Each wall is flat, endless, passes through zero and stands at right angles to its row. A trip goes straight from one point to another. Which walls does it cross, in order?

Walls:
(1): [-4  8 36]
(2): [  8 -28  11]
(3): [-25  30  27]
(4): [ 46 -69  13]
(5): [-45 -55  23]
(6): [  7  34 -12]
(7): [-26  24  20]
Trips:
[-37  -4   0] to [-14  34 -30] => 1, 6, 5
[  7  33 -16] to [-5  4  5] => 1, 5
[  7 -29 -26] to [  5 -19  46] => 1, 3, 7
[ 40 -13   2] to [-12  -5  42] => 1, 5, 3, 7
[23  3 15] to [ -8 -25 -31] => 6, 1, 5
[ 58 -40   2] to [-24  18 -32] => 6, 2, 4, 7, 3

Walls:
(1): [ 43 -17 -19   3  12   3]
(2): [ 10  12 -22  18 -44 -43]
(3): [  1  29  -5 -45   6   2]
(4): [-26 -46  13  11  24 -33]
(5): [ -7 -37 -13 -13  21 -32]
(6): [17 47 15 -7 21 28]
Trips:
[ 11   0  42 -27 -27  -8] to [-12  35  29  67  -7  -7] => 3
[12 65 37 36 56  8] to [-23  55  -1  -9  52  10] => none
[-15 -17 -46 -33  17  26] to [-15 -11  47 -26 -17 -38] => 4, 1, 2
[  9 -24 -16 -16  16  45] to [  1  55   1 -30  28  -3] => 5, 1
[ 12 -40   2  27  11 -53] to [ 33 -50  46   2 -37 -77] => none
[-36 -13 -18   0 -59   7] to [-33 -32  -4   5  18 -27] => 4, 5, 2

Walls:
(1): [-62  39 -48  26 -13 -31   2  30   2   4  47]
(2): [ 14  11  18  14 -55  15   1 -59  12  -3  30]
(3): [ 24 -24   7  -9 -19 -58  -6 -25 -10 -22  26]
(4): [-29  38 -80 -32  -5  -2 -20  18   5  39   7]
(5): [ -1   9  24  -9  11 -19 -28  17  67  -6 -25]
(6): [-39 -38  -9 -15   5  13  -3 -40 -28  27 -42]
Trips:
[ -4 -16 -17   2  19 -42  15  22  28   9  18] to [  3  33 -40  17   8  21  -4 -43  27 -29   1] => 2, 3
[-32  26  -4 -28 -31 -23  19  -1 -38 -37  -7] to [ 24  35  49 -12 -47 -19  21 -38 -19 -11 -10] => 4, 6, 1
[ 50   8 -13 -12  31   9  30  -3  -2  40  10] to [ 44  28 -23  20   0 -23   2  52  71  78   3] => 5, 1
[-64  10  -2  61  13  19  23  33 -27  29  16] to [ 34  -6  -9  15   7  17 -11   0  52 -12 -15] => 6, 5, 4, 1, 2
[ 21 -47  30  14  38  68 -35 -37  26   8 -11] to [ -8  -8  51   0  15 -23  -5 -18  47  32 -18] => 3

Walls:
(1): [  8   0  13 -21 -26  39  11 -18   8 -69  45 -62  17   3]
(2): [ 26  44   7 -33 -10  44 -20 -43  -7  19  56   9  32 -37]
(3): [-38  35  15 -19  34  -5 -32  44   0 -15  10 -23 -60  43]
(4): [ 68  19  21  -2 -18 -51  40  -6 -47  -1  26 -46   2  38]
(5): [ -7  -4  -2  46  38   1 -20 -13  25   7  18  33  44  -9]
(6): [-13 -42  46 -14 -10 -28   6  26  -1 -30  -2 -43   0 -43]
(7): [-23  14  -4  -8 -48 -11   0  18  -9 -18 -12  44  15 -49]
(8): [  3 -38 -42   7   3 -37 -14 -19 -18   6 -14   0 -80  25]
(9): [ 24 -25 -13  -4  18 -15   2  24  60   1 -12  36 -13  -6]
Trips:
[-14 -10  43  -6  33 -72 -43  -8  17 -32  30 -21 -22  39] to [-33 -21  23  35 -18  -9 -35 -54   9  -4 -14 -19  12   2] => 9, 4, 3
[ 28 -16  40   3   6  -7  49 -18  16 -42  17   6 -15  14] to [-17 -34 -12 -41 -59  38 -50  27   8 -10   6  35  -4 -17] => 7, 2, 4
